Every row gives one point. The window is the flat piece filled in between its corners: a triangle in 3 columns, a solid with four corners in 4, and so on. A path goes straight from each point to the next, and from the last back to the first. List the points from which the path goes on through the window.

Window (4 x 4):
|  24 |  37 |  23 |  34 |
| -22 |  49 |  14 | -10 |
|  -1 |   7 |  40 | -11 |
|  13 | -56 | -34 |  47 |
Path:
(1): |  23 |  28 | -28 | -16 |
(2): | -20 |  34 |  39 |  52 |
(3): | -45 |  33 |  58 |  10 |
(4): |   0 |  49 |  47 | -35 |
(5): |  24 | -40 | -37 |  30 |
(6): |  -2 | -39 |  -5 |  53 |
(7): | -10 |   9 |  41 |   4 |
(8): |  13 |  11 |  20 | -25 |
(9): | 13 |  1 | 17 | -4 |
(10): | -29 | -11 |  38 |  23 |
(11): | -22 | -22 |   5 |  12 |
(12): |  -7 | -15 | -10 | -10 |
Through the window after points: 5, 7, 9

Window (6 x 6):
|  27 |   6 |  67 | -22 | -41 |  -4 |
|  56 |   8 | -12 |   6 |  -2 |   1 |
| -14 |  30 | -47 |  12 |  38 | -39 |
| -81 | -34 |  36 |  57 |  12 |   8 |
| -11 |  26 |  20 |  28 |  63 | -37 |
| -18 | -56 |  24 |   6 |  10 |  12 |
Path:
(1): |  11 | -17 |  40 |   8 | -20 | -31 |
(2): |  46 | -14 | -13 |  17 |  -9 | -30 |
(3): | 39 | 34 |  4 | -7 | 16 | 45 |
(4): | -22 |  19 |   5 |   1 |  20 |  26 |
(5): |  13 |   9 |  13 |  49 |   1 | -49 |
(6): |   6 | -13 |  17 |  32 |  14 | -36 |
(7): | -14 |  14 | -11 | -11 |  37 |  36 |
(8): |  -6 |  18 |  21 | -17 |  24 |  26 |
Through the window after points: 2, 6, 8

Window, 9 rows:
|  10 | -45 | -42 |  -4 | -81 | -39 |  19 |  18 |  -3 |
|  19 |  24 |  15 |  16 | -18 |  37 | -13 | -25 |   7 |
|  13 |  26 | -56 | -85 |   5 | -30 | -23 |   7 | -20 |
|   3 | -15 |  34 |   2 |   7 |  17 | -72 |  44 |  -2 |
|  30 |  56 |   9 |  24 | -15 | -28 |  16 |  31 | -28 |
|  36 | -22 | -30 | -29 |   6 |   9 |  44 | -13 |  20 |
|  -6 |  -3 | -22 |  21 |  -2 |  29 | -62 |  52 |  28 |
| -36 |   4 |  -6 |   0 |   9 |  20 |   7 | -35 | -10 |
|  76 | -37 | -69 | -45 |  81 | -15 | -54 | -25 |  32 |
Path:
(1): |  37 | -32 | -47 | -18 |   1 |  26 | -11 |   0 | -15 |
(2): |  34 |  -3 | -35 |  -7 |   5 |   6 | -32 |   8 | -47 |
(3): |  25 |  19 |  -7 | -18 |  21 | -26 | -27 |   7 |  44 |
(4): |  -7 |  36 |  -7 | -13 |   3 | -32 | -22 | -20 |  42 |
(5): |  39 |   1 |  -5 | -14 |  37 |  45 | -32 |  45 | -52 |
(6): |  27 | -14 | -13 |  -6 |  11 |  36 | -23 |  20 | -32 |
(7): |   6 |   4 |  15 |  -3 |   8 | -13 | -51 |  11 |  26 |
(8): |  16 |  10 |  -6 | -13 | -13 | -21 |   1 |  -5 |  12 |
(9): |  23 |   2 | -28 |  -9 |  -6 |  29 |  -2 |  -3 | -42 |
(10): |  58 | -32 | -47 | -24 |  45 |  12 | -31 | -10 | -34 |
(11): |   8 |  -2 | -23 | -26 |  37 | -24 | -44 | -14 |  81 |
(12): | 12 | 17 | -1 |  2 | -3 |  2 | -2 | -7 | 38 |
(13): |  48 |   0 | -15 |  -4 | -16 |  30 |  13 |   0 | -70 |
(14): |  31 |  -8 | -24 |   2 |  -7 |  18 | -12 |  20 |  -3 |
(15): |  19 |  11 | -13 | -15 |  -5 | -17 | -39 |  27 |  39 |
(16): | -10 | -26 | -11 | -23 |  -6 | -19 | -17 | -10 |  72 |
Through the window after points: 6, 10, 12

Window:
|   26 |   18 |   -9 |   15 |   15 |   47 |   27 |   66 |  -11 |  -22 |    7 |
|   10 |  -16 |    2 |  -33 |   -8 |    7 |  -29 |    3 |  -13 |   42 |   23 |
|   11 |  -28 |  -52 |   27 |  -31 |  -20 |  -39 |  -54 |   34 |   47 |   -4 |
|   -6 |    1 |   14 |   22 |   21 |  -20 |   28 | -102 |  -29 |  -29 |   -9 |
|  -55 |   15 |   24 |  -10 |   19 |   52 |   -8 |   41 |   39 |  -26 |   40 |
|  -57 |  -30 |  -28 |   18 |   33 |  -21 |   14 |  -91 |  -66 |  -94 |  -48 |
|   21 |   -3 |  -11 |  -39 |    1 |  -32 |    2 |    3 |   48 |   40 |  -10 |
|    1 |   15 |  -22 |    9 |  -36 |  -34 |  -10 |   27 |    2 |   -1 |   35 |
|  -13 |   39 |    5 |   21 |   83 |  -32 |  -11 |  -49 |  -58 |  -30 |  -42 |
|  -14 |   48 |  -15 |  -24 |  -14 |   34 |    0 |   -8 |    0 |  -10 |   -7 |
|   24 |    0 |    6 |   -8 |  -26 |   20 |  -39 |   10 |   30 |  -40 |   11 |
Path:
(1): | -49 |   4 |  23 |  25 | -37 |   6 |  -4 | -22 | -11 |  23 | -25 |
(2): |  19 |  -3 | -40 | -11 |  35 |   3 | -22 |  -9 |  40 | -19 |  37 |
(3): |  15 |  15 | -25 |  -8 |  30 |  26 |  -2 | -56 |  31 | -36 |  55 |
(4): | -12 |  -9 |  19 |  20 | -18 | -23 |   6 |   4 | -47 | -12 | -50 |
(5): | -20 |  -4 |  16 |   4 |  -4 |   8 | -15 |  22 |   4 |   4 |   5 |
(6): |   5 |  36 | -41 | -32 |  10 |  10 |  -2 | -23 |  13 | -30 |  57 |
(7): |  -5 |   6 | -33 |   0 |  50 |   7 |  -3 | -39 | -18 | -25 |  33 |
(8): | -15 |  11 |  32 |   7 | -63 |   2 |  -1 |  10 | -18 | -10 | -45 |
(9): | -14 |  12 |  12 |  67 | -49 |  -6 | -16 |   7 |  22 |  24 | -45 |
(10): |   6 | -10 | -37 | -39 |  -2 |  12 |  -3 |  -1 |   9 | -20 |  53 |
(11): |  23 |  12 | -39 |  -3 |  26 |   2 | -12 | -33 |  -2 |  -5 |  11 |
(12): | -28 |  -7 |  10 |  -3 |  -7 |  17 |  -6 | -17 |  -5 |  -4 | -30 |
Through the window after points: 1, 3, 5

Window, 12 rows:
|  16 |   1 | -39 | -27 | -39 |  46 | -21 |   4 |  24 |   4 | -14 |   4 |
|  13 |  -7 |  18 | -22 | -37 | -30 | -48 | -40 |   5 | -29 | -48 |  54 |
| -32 | -41 | -17 |  -7 |  21 |  -4 |  18 |  91 |   9 | -32 |   3 | -12 |
|  60 | -23 | -11 | -31 |  37 |  -4 |  23 |  17 | -29 | -31 | -36 |  20 |
|  14 |  36 | -37 | -39 |  45 |  -7 | -21 | -34 |  31 |  -1 |  59 | -56 |
| -12 | -40 | -31 |  23 | -19 | -28 |  18 |  27 |  22 | -76 | -43 | -34 |
|   1 | -32 |  30 | -23 |  26 |  26 |  -9 | -27 |  -6 |   0 |  47 | -42 |
| -45 |  -8 |  -3 | -30 | -48 | -23 |  96 | -85 | -64 |  49 | -31 |  10 |
|  42 |   0 |  37 |  18 | -31 | -67 |   5 | -33 |   3 | -29 |  32 | -12 |
| -43 | -16 |  28 |  64 |  58 |  40 |  19 |  56 |  35 |  63 | -57 | -55 |
|  -2 |  32 |  29 |   2 |  25 |  21 |  -7 |  22 |  -1 | -25 |  -5 | -40 |
|  39 |  13 |  -7 |  13 |  -1 | -40 | -34 | -35 | -52 |   6 |  -7 | -29 |
Path:
(1): |  20 |  -1 | -12 |   7 |   8 |  -7 |  19 | -11 | -27 | -21 | -10 |   0 |
(2): | -26 |   7 | -39 |  20 |  18 | -13 |   8 |  -9 |  -6 | -11 |  14 |  22 |
(3): |  23 | -35 |  15 | -26 |  -5 |  -7 |   3 |  -2 |   2 | -10 |  -8 | -42 |
(4): |  19 | -25 |  36 | -29 | -45 | -34 | -29 |  -3 |  17 |   8 | -20 | -27 |
(5): |   8 |   3 | -25 |   2 |  -3 |  18 |   1 |  -8 |   6 | -18 |  -3 |   6 |
(6): |  -3 |  -2 | -40 |  16 |  46 |  15 |  31 | -38 | -11 |  15 |   4 |  17 |
(7): |  48 |   1 |   7 | -54 |   8 | -24 | -23 |  17 |   6 | -37 |  -3 | -36 |
(8): |  37 |   4 |  15 | -28 | -22 | -44 |  -9 | -21 |  -2 | -17 |  -2 | -24 |
(9): |  16 |  -2 |   4 |  31 |  -7 | -23 |   0 | -24 | -20 |  -4 |  11 | -10 |
(10): |  13 |  -4 | -10 |   6 |  10 |   0 |  31 | -40 | -24 | -13 |  14 |   1 |
(11): |   6 | -13 |  19 | -70 |   7 | -20 | -32 |  22 |  19 |  16 | -14 | -55 |
(12): |  15 | -30 |  11 | -48 |  -4 | -36 |   3 |  -9 | -20 |  22 | -34 | -20 |
Through the window after points: 4, 6, 8, 10, 12
